Rows are points. A path goes straight from each point to the next, and from the last back to the first. The post is the endless flat space through its rows: a point in 2 columns, a line in 3, a plane in 4, and so on, so that a path can go around it. How many times does the path go around the post? Going back the other way cancels.

Post, 2 rows:
[[ 16   2 -20]
 [-20 -14  42]]
Path:
[[-24  28  21]
 [-39  11 -15]
 [-11 -17 -22]
 [ -1 -35  30]
 [ 15 -37  56]
 [ 38  35  25]
 [-30  32  40]
 [-41   9 -24]
 [ -5 -17 -24]
 [ 14 -40  -5]
 [ 38 -18  16]
 [ 25  12  18]
 [ -1  55  -2]
 [-41  24  28]]
Times around: 2

Post:
[[-25  25  21  -8 -11  39  -3   9 -22]
 [-12  -1  -3 -37   2  25 -28 -31  12]
 [  7  -4  33  25  53  -5  -4  14 -11]
 [ -1  19  12  29   8  17  46  29  20]
 [  7  10   1  -6  -1 -39   9   0   7]
 [  7 -15 -40  -6 -25 -12 -60 -30  31]
 [ -5   3 -21  20  -4 -32  55 -11 -28]
 [ -7 -10  20  21  -3  -9 -14 -42  -4]]
Path, 21 rows:
[[-25 -12 -26  -9   6  28  -2 -20   6]
 [  8 -31   3 -11  12 -50  16  -1   9]
 [ 18  12   0 -13 -33 -13  14   9   7]
 [ 14   6  -8  40   0  -1   0   0  10]
 [-10  11   5  37  -3  -6   6 -58   5]
 [  2  22  10  -5 -16   1   9 -17   5]
 [ 18  -3  12  24  22 -30  -7 -20   1]
 [-23  12 -33 -31  10  31  36 -40   6]
 [-16   9 -16  45 -10  20  10  20  38]
 [-17 -16  17   6  -3  -2 -17   9  -3]
 [ -1  -6   4 -44 -10  13 -28  -8  -2]
 [ 29 -22  -3  18  41  12 -16 -12 -23]
 [  0  29  -8  -3   0  22  13 -21 -11]
 [-15  10  -1  15   4   3  -3 -13  -5]
 [-15  -7 -15   8  11  10 -16  -4  18]
 [  4  -6  29  22 -12 -32   9 -15  25]
 [ 20 -23  33 -22  -1  -4 -19 -21  20]
 [ 12 -15  11   1 -12   3  10 -25 -13]
 [ 19   7  17   0  16 -24  -7 -16 -14]
 [ -4  25  13 -31  51  20  27 -23 -29]
 [-11  25   7  -8  20 -21   6  -7  18]]
Times around: 3

Post:
[[ 11  -1 -19   1  34 -13  -9  15  27  20  38  11  -3 -35  -1  15   4  13]
 [ 17  -7 -31  11  16 -18  -1 -14 -33  -4  19   3 -19  -6  12  11   8  -5]
 [-17   9 -43 -17  -7  18 -22  10 -27  53 -31  26 -14  18 -10 -16 -39 -22]
 [ 18  -1   9  -1 -11  26  14 -22  11   6  39   4 -17   8  -4  -6 -42  -6]
 [  1  13  24   2  15 -20 -17  32  26   2  30  -2 -28  -5  -6 -24  -4 -20]
 [  9  19  -9  -2  36   1   2   0 -11  31  28  28  29 -26  14   6  18   5]
 [-14  12 -13  -6 -44 -22 -13  -2  -7   9  -1  -5  36   9 -20   6 -33 -26]
 [ -5   3  -8  14  -8 -25  17  51   8 -29  -5   2  15 -10 -10   6  20 -32]
 [ -8  10 -17  44   9  -8 -23 -18   8  60  -3  17  -8   7  -2  27 -20 -13]
 [ 10   9  19   1  20  47 -23  21 -20  25  27  -1  17 -12  11   9 -29   7]
 [  2 -15 -27  -1  27   1  13 -18 -10  13  -1  -9 -22  33 -35   0 -11 -16]
 [ -4  22  16 -20 -29   9 -10  13 -20  20 -26  20   7 -11 -25 -29 -33  28]
 [ 17  10  -9 -27  -5  12   9 -34 -13  -8 -16  -9  -2 -32  11   9 -20   4]
 [-11   7 -16  35 -17 -38   5  25  31  14 -13 -18  26  -1  26   2 -20  -7]
 [ -1  -2  12  -5  19  17 -13  37   0  -5  15  32  12  35  23  30  -2  -9]
 [-20   9   4  -6 -44  12   9   7 -11  23 -29 -12  -3  14   3   8   9  11]
 [-20  21  -8  13  -3  17 -36  28  -2 -36   3  -8 -17  11   8 -31  11  -4]]
Path (14 x 18):
[[  8  -1  12  -3   8   4 -18  11  19  -3 -14 -13  -1   7   3  18 -25  -8]
 [ 21  17  29 -10   5  19 -22  -3  -5   6   0  -6   0  31   5  16 -20  -1]
 [  6   3 -13   4  16  -1  10   6   2  -4  21  -7  10  17 -15   3 -30 -39]
 [  2  10   8  -6  -2   0   3   4 -23  -4  -9  15  12  10  -4   2 -32  -9]
 [-20  -2  -9  24   5   3  -5  22   0  40  20   6  -4  17  -8   1  -7   4]
 [  8  10 -42  -3   3  11  22  -4 -20   5  11  11   9 -10  -5  19 -22   3]
 [  9  13 -14  -5  28  21  12   2   3  34 -12  -9 -25   2   4 -18 -20   5]
 [ 10   7  -6  -3 -23  -8  -5  -5  19  46  -1  -7 -19  11  10  20   1 -10]
 [  1   9   3 -21 -20  16 -35 -17  -6  -2  -5   0  14  -8   8   8 -32  -5]
 [-14 -20 -18 -32  -3   1 -36  -2  13  29  57  22   0 -15 -20  14 -21 -13]
 [-16 -14 -17  -5  -4 -17   6 -16  -7  -5  -2  31   2 -18  -2  -1  -7   0]
 [  3 -26 -32 -18   1 -11   3 -31   4  19   4  -1  -3   4 -15  11  -7  -3]
 [  4  -6 -18  12   0 -29  10   4  -5   0  -9   4   7  28  20 -13  15  14]
 [ -9  14 -30 -18 -31 -10 -17   3 -17  13  17   6  -3 -27  19 -35  -2  -5]]
Times around: 0

Post, 17 rows:
[[-14 -11   5  -8 -12   3  -6   8  -3   1   0 -22   8   1  -8  -2   9  -2]
 [ -5   2   9   8  10 -12  24 -14   9  -4 -11   9 -11   0 -17   1   9   2]
 [  3 -10  -4  -9  -1 -14 -13  -6   6  -6  -2   6  -9 -10   2  10   4   9]
 [-16  -6   8  -2  -4 -10 -15  -5 -10 -15   8   0  -1   9 -10 -10   0 -10]
 [-30  -3  13  14  -1   3  -5  -2  -3  14  -6   3  -4  12  11  -6  -1  -8]
 [ -5  -8   3  -3  -4  -2  11   3   9   9  -3  -1  22  10   0   0 -10  -8]
 [  9  -1 -15  10  -2  -6   5 -17   7  15  10  -4  -4   5   9   8   3  -2]
 [  3   4  11   0   1  -8 -11  -7   7   7 -12 -12   5   8  -9 -13  11  -7]
 [  0  -5  10 -12 -11   5 -13  11   6  13  14  -4  -4   8 -14  -7   6 -14]
 [-10   5 -23   6  18   5   1  16  37  18  21 -24  24  -6   0 -60 -23 -19]
 [  0  -9 -18 -10  -7  -6   0   1  -6  15 -13   2   2   8  -4 -13  18  -3]
 [ -3   0   1   0  -7  -1 -13   8   2  14   6  -6  14   1 -12 -20  -1  12]
 [ -1  21  -1 -15  -1 -14   2  -8 -22  11 -20  10  -2  -6  -3 -14  20  -8]
 [ -4 -14  21  -1   5  -2  -2  -3 -17 -24  -2   5  -2  -1   3  -5  20  16]
 [-10 -10   0   9   2   5 -10   2  -2  -3   1   1  21  -6 -17  -2  19  -7]
 [  4  -6   2  -6   3  -9 -13  13  -7  18   0  -9   0   8 -17   6   3 -12]
 [ -8   7 -14 -11  12   8  -2  -4   4   8  -4   5   2   5  -5 -10   2   7]]
Path:
[[  2   4  -6  17   0  11 -12  11  -3  13   5  13   9 -12 -22 -11  22 -17]
 [  0   0  -2 -10  -8  -4   7 -16   0   5  -9  22  -7   6 -17   5   5  -8]
 [-33  -2   6  -2 -14  -7 -29  -7   0   6  -3   8  -9   0  -9 -22  -1  -6]
 [  4  -9  10   2 -11 -17  19 -13 -13  11 -15   9   0  13   4   0  22 -13]
 [-27  -3 -17   2  15  12 -16  -7   2 -11  -8  -4   5   9  -8  -7  17  15]
 [ -4  14  -9  -9  -1   1 -20  16   1  17  -3   1  -6  -1  -3  -6   5   3]
 [-22   0  -9   3  -3  13  -7  -4  10  -5  12 -10  -5 -11 -24  -5  11  -2]
 [ -3 -30   9   1 -13 -15  19  15  -3  -3  11   1   4  -4 -25   8 -15 -24]
 [ -7  -4   8  -4 -20 -19  -1  -8   1  26  14 -14  -7  10  11   7 -18 -11]
 [ -5  11  33  -3   7   2 -21  -5  -1  -8  13   9  11  -5   6 -22   9  20]
 [-15   5   4 -37   0   3  18  12   5 -16   9  -7 -10  -4  -8  -7   5  -4]
 [-11 -10  -1  -6 -19  -9   2 -10   1   2 -13  -5  10   0  -4   7  23   0]
 [  7  13   3 -13  16  -6 -18  -2 -16  27  -2 -16  -4   5   0 -13  -2   4]
 [ -4 -23  -1  -4   1   5   9   8  10   0  -1   7   8 -13 -24  -5   0   1]
 [  4  -8 -24  18   4 -15  17  -1   4  13  -3   3 -11  -2   1  10  -7 -11]
 [-32  17 -17  20   2  -7 -20 -16  -2   1  -1  24  -5  -5   0  -5   4 -24]
 [ -3  -3 -12  16   6 -11 -10 -11  -4   5   0 -11   5   9  -3 -17  15   2]
 [ -7 -19 -20  -9  -1  -2   8 -10   8   1   7  -1  14  21 -14  -8  16 -10]
 [-13 -17 -16  11   7 -13   0   8   2  35  -7 -10  28   7  -2  19   0 -20]
 [  5  -1 -12  -5 -13  -9  -5   4   2  18  -3  15  12  -4  15 -18  12   8]
 [ -4   9 -12  -6  -7  -2   3  13  15   8   7   0  -5  -2 -14  -1  -8   3]
 [  8 -11  20 -17  -1   5   2  16  -5  -6 -17  -3   3  22 -20  -6  -4  18]
 [-24  -3   4   2  15  14 -19  -5  -8 -23  -5  10  22   2 -15 -27  12 -11]
 [  1  -5  13 -18  -3  -1  -5  24  11   6   1 -11  13  -4 -22  11 -13  -6]
 [ -3  -1 -13  -6  -4   3 -11  11  13  13  -1   3  -9   3   3 -31  14 -14]
 [  3  14 -15  -6  -3  -5 -17   0 -11  20 -10   6  13   1  -6 -30   4 -15]
 [-14   0  25 -22  -1  20 -11  25  17   0  14 -13   5 -23 -26 -13   9 -11]
 [-26  -5  -5 -19  -4  12  -1 -19  12  14   2   2 -12  22   0  21   5   0]
 [-24  10  -2  -3  -7  12   7 -15  -9  -2   9 -11 -17   3 -13   6  37 -32]
 [-10  16  23 -18 -10  10   1  22 -21  12   5   1   8   8 -12 -22   7   2]]
Times around: 2
